Each row is a point. To make a cloud, some directions were put in groups of two or more. Within a group, all points are equally far from the middle, so they leave a hole (a ring in 2 directions, a hollow ball in 3). The other directions are filled evenly. Then the cloud was stretched, turned, moved and blurred a little. Count the holes, and give their numbers of directions, smallest first.

Cloud (13 x 2):
[[ -9 -66]
 [-50   2]
 [ 27   4]
 [-17 -63]
 [  3 -66]
 [ 37 -17]
 [-22 -62]
 [ 21  11]
 [-48   5]
 [ 26   6]
 [  1 -66]
 [  8 -65]
 [ 36 -14]]
Holes: 1 (2)

Cloud:
[[ -1  42  43]
 [ 20  38  46]
 [ 33  28  43]
 [-36 -49  44]
 [ 44 -49 -43]
 [-38 -41   1]
 [-33 -52  47]
 [ 48  22 -54]
 [ 53  -1  -2]
 [  9 -56  43]
 [ 30  34 -23]
 [-38  -2 -23]
 [-18  26 -27]
 [-48 -30  39]
 [ 32 -61 -55]
 [  2  34 -40]
 [-24 -56  47]
 [ 13 -61  -7]
 [ 30  33  11]
 [ 28  34 -40]]
Holes: 1 (2)

Cloud, 30 rows:
[[ 52  45  24 -37]
 [ 11  15  43  35]
 [-34 -55  -1  58]
 [ 53 -19  16  68]
 [ 56 -17  27  29]
 [ 60 -11  31 -21]
 [ 32 -15  55  -1]
 [-51 -39 -29  19]
 [ 34  37  48  -5]
 [-42  23 -34 -40]
 [ 79 -39 -14  49]
 [  4 -61  28 -18]
 [  3 -15  49  29]
 [ 46  34 -36 -11]
 [-57  -6 -28  15]
 [ 32 -13  65 -36]
 [ -2 -32  50  18]
 [ 81 -28 -20  37]
 [ -9  58 -27 -14]
 [ 19  47  36  13]
 [  9  -9 -40 -57]
 [ 57  28  12 -61]
 [-63  15 -10 -12]
 [ 47  22 -52   1]
 [-59  29 -11  -8]
 [ 43 -10 -79  21]
 [-41  40  23  14]
 [-47  32  11  20]
 [ 43 -25  44   6]
 [ 59  22  -2 -50]]
Holes: 1 (3)

Cloud, 75 rows:
[[ 21 -40  27 -41 -75  -9   5  34]
 [-72 -26 -29  20 -18  -8  41 -10]
 [-76  20 -17 -40  14 -23   9  69]
 [  2  69 -59   5 -56 -29  25  18]
 [ 57 -26  14 -21  -3  33 -35   4]
 [ 40  22   7  33   2 -24  20 -58]
 [-20  62  -8  44 -83   5  -4  18]
 [-22 -38 -12 -40  12 -36  60 -15]
 [ 16  18  11 -38 -12   1  91  11]
 [-29  35 -27  24  27 -31 -78   6]
 [-71  45   0  -2 -61  32  34  23]
 [  8 -15 -22 -44  52 -34  60 -42]
 [ 14  47  24 -53  48  58   4 -21]
 [-34 -34  50 -35 -19  26  60  27]
 [ 17 -13 -26  52 -38  26  40  -7]
 [  1 -24 -20  51  25  54  33 -18]
 [-31 -38 -42  30 -34  -2 -66 -18]
 [-21  62  74   4   3  19 -11  81]
 [-56  51  19 -38  18  35  33 -25]
 [-58  14 -25 -66  51  34 -61 -10]
 [-41  82 -16 -25  14  24  31  78]
 [-58 -16 -45  21 -32 -46  -3  29]
 [-49 -46 -54  13 -32   0   5 -47]
 [ 14  58  32 -22 -28 -45  18 -16]
 [  8 -52 -13 -55   7 -45 -17 -23]
 [ 39  51   2  34 -12 -59  25  35]
 [-54 -18  49 -36 -12 -23  60  51]
 [-67   2  28 -40  41 -38   8 -32]
 [ 13  28 -66 -44  75  32   7  13]
 [  6 -12   7 -40 -35  38  78  26]
 [  8 -20 -23  54 -30 -36  47  25]
 [ 25  52  16 -24 -20 -30 -66  10]
 [  1  33 -30 -28  19   0  86  -7]
 [ 60   9  -7  27 -51 -30   2   9]
 [ 37  51  31  34 -36 -33  46  22]
 [-37 -42  47 -33 -27  32  -6 -40]
 [-11 -55  38   8   1 -19  24 -53]
 [ 50 -18 -26  12  21 -13 -41  42]
 [-68 -17  24 -50  27  44  16  34]
 [-22 -46  49  30  23  -8  32 -15]
 [ 10 -44  28 -40  38  11 -32  46]
 [-53  -5  65  45 -27  -4  14   9]
 [-39  29  50  21  49  33 -45   7]
 [-41 -32  48 -33  42 -17  24  33]
 [-43  42  57  31  32  -5  -7  21]
 [ 30   6  44 -12  43   8  55  20]
 [ -8  79  -8  33  -8  41  44  71]
 [ -2 -25 -12 -59  25 -46  43  47]
 [ 10  70 -11 -73  31 -12   7  67]
 [ 61  34  -3  11 -37 -40 -16   3]
 [-34  60 -27 -18 -33  68 -19  17]
 [ 21  30 -37  53  11 -27  32 -36]
 [-40  23  27 -50 -78 -22  -4  11]
 [  8  57  19   9  67   8 -47  12]
 [-38 -35  62  27 -15  35 -15 -31]
 [-44 -16 -43  10 -45  22 -65  19]
 [-33  59 -38  31  41 -34 -27   7]
 [-26 -44  55 -11  52  30 -14  16]
 [-18  60 -51  33  61 -22   8 -24]
 [-28 -32  30  41  30  14   7  56]
 [-26 -42  44 -28  50   2  42   5]
 [-74  -8 -11  48  -2 -22  23  20]
 [-38  54 -41 -54  60 -35  -9 -28]
 [-20  74  -2  40  30  14  11  48]
 [-32 -35 -25  41 -73   0  -9   9]
 [ 23  -9 -63 -39 -12  48  10 -42]
 [-17  50  60 -40  18  38 -37  40]
 [-29 -52 -58 -57   8  19 -48 -27]
 [-46  21  12 -67 -18 -52 -18  65]
 [-44 -29  -9  36  43   4 -16  51]
 [-55  48 -14  10 -65  48   3  12]
 [ 49  12  22 -13  59  53 -24 -23]
 [-10  69  44 -58  24  29   3  59]
 [-53  11 -37   8   3   3 -65  60]
 [ 43  53  36 -32   8  40 -33  36]]
Holes: 3 (2, 2, 3)

Cloud (87 x 9):
[[ 12  24  -8 -59 -52 -30 -43  -2 -16]
 [ 15  19  -2 -87 -45  38  43  21  29]
 [-47 -71 -36  -9  -6  17 -28 -51  45]
 [-49  73   6 -34  -6  13 -46  27   3]
 [ 37   1  55 -25  14 -25  24  -5  21]
 [  0   6  -9  -3  71   4  22   5  62]
 [ 26 -41  51   2   3  20 -25 -39 -49]
 [-65 -27  41   1   8 -32 -59 -26  35]
 [ 73   8  26  29  47 -11 -19 -41  12]
 [-39  80  25 -32  32  39 -22   4   5]
 [  2  41  40 -63   2  73 -15  -8 -40]
 [-53 -33 -44  -9 -48 -15 -11  -5 -12]
 [-25   3  -6 -53 -21  72   7 -18  -6]
 [-13  46  56 -43  20  39  11 -58  21]
 [ 67  77  18  12  -1  -7 -22 -17 -13]
 [ -3  39  41 -18   3  84 -31  -2 -47]
 [  9 -17  -7 -34  34  62 -86 -58 -25]
 [ 16  37 -31 -30  31  26 -25  44  42]
 [-35 -21  30   3 -36  26  48 -42   9]
 [ 55 -48 -56 -11 -47  -2 -46   8  36]
 [ -4 -78 -24  13 -18 -10 -86 -39  44]
 [-12  58 -23   6  -5  41 -67 -41  39]
 [ 67  19 -35  42  31 -42 -54  -9  -5]
 [-23  -4 -22  68   9   7  41  -4  10]
 [-16  46  66  37   4  40  24 -42 -24]
 [ 17  28  82 -13  12  15  13  26  45]
 [ 52  10  -2 -45 -71 -35 -38 -26   7]
 [ 36   4  16 -87  44   5 -31 -36 -17]
 [ 40  35 -18  -8 -27  11 -78 -64  72]
 [ 20  -9 -42  55  -5  60  18  14   1]
 [ 51   9   8 -41 -72 -31 -49 -15  38]
 [ 25  54  70 -53 -19  24  42 -38   7]
 [-22  43 -35  24  -1 -45 -57 -55  10]
 [ 52 -10 -42  79  -3 -41 -61 -27  29]
 [  9  -5 -14 -24 -24 -47 -31 -86   2]
 [ 69  50   5  24 -22  -8  37 -26  10]
 [ 41   1   5 -37  28 -54 -24 -70  11]
 [  6  55 -10  21   4 -33 -46 -62  -6]
 [-12 -29  10  58  -8 -36 -45 -60  11]
 [ 25  31 -44 -22 -23 -43 -44  44   6]
 [ 20  25  60 -82  -9 -23 -16   1  16]
 [ -3  12 -74  -9   7 -28 -47  51  55]
 [-14   6  17  26  46  21  -7   3 -62]
 [-34 -68 -41  -9 -16  -9 -55  23  34]
 [ 26 -47 -38 -29   5 -73 -47  21   4]
 [ -4 -10 -25  23  40  58  -7  31  17]
 [ 75  33  14  12   3 -30  -9 -54   9]
 [ 59  39  10  -4  23  -5 -24  39 -25]
 [ 13 -46  16 -31  51   9  22  25 -24]
 [-19 -40  49  -8  19  47 -43 -34  41]
 [ 58 -34 -53  58 -17 -49 -50 -52  56]
 [ 13  71  13   0   9  -6  27 -43  -9]
 [-69   0  29  17 -12  48  28   0  66]
 [  9  10  -4   7  47  16 -31  10  77]
 [  6   6 -18  22  40  91 -19 -38 -33]
 [ -2  28 -45   1 -38  77 -18 -23  -9]
 [ 25   7 -10 -67  -6 -28  49  25 -20]
 [-17  22 -12  14  -9  95  -1  -3 -14]
 [-17   3   0  46 -13  45  27  15  63]
 [-36  17 -19 -37 -50   4  10 -47  67]
 [-52 -30   1   8 -47 -40 -25 -46  19]
 [ 20   3   8  35  22  79 -61  -1 -20]
 [ 20  -6  92   5 -20  32 -26   3  29]
 [ 48   9   0  81   9  29  30 -15 -25]
 [ 22 -20 -30  69 -31 -33 -47 -19  58]
 [-18  40 -44  50 -40  36   8 -42   1]
 [ -5  18 -53 -53 -70   9  -7   1  11]
 [ 27 -11 -47  79   5  19  20 -15  17]
 [ 39 -33  35  25  10  39 -69 -40  54]
 [ 13  55  49  10  19  22 -27 -78 -16]
 [ 47 -37 -15  -1 -72 -17  21  -1  38]
 [ 28   4  35 -56  14  11 -30 -72 -40]
 [ 11 -33 -87  41  12  14 -28  19  31]
 [ 44  31  18  14  -8  39  53   3  49]
 [ 26 -24  50 -22 -14 -13  16  41 -31]
 [ 28  53  29 -35 -35  43 -12 -11  81]
 [-47  15  46   7  11  24  43 -50   5]
 [-18  66 -54  -3 -40  20  17  -2  30]
 [ 23  -9  24 -80  16   4  52  31   7]
 [ -9  54 -50 -11   4   0  39  -6  44]
 [ 35   7 -35 -54 -15  59   3 -47 -14]
 [  5  48 -57   2 -23   4   2 -30  63]
 [-71  54  15   5 -30  35  63 -14  31]
 [ 35 -49  26  24 -22   3 -27 -60 -47]
 [ 27  49 -32  -7   7 -22 -58 -28 -42]
 [ 59  -6 -69 -23 -53 -27 -41   8   9]
 [ -1  -5  22   9  -4  14 -12  -8 -75]]
Holes: 3 (2, 2, 3)
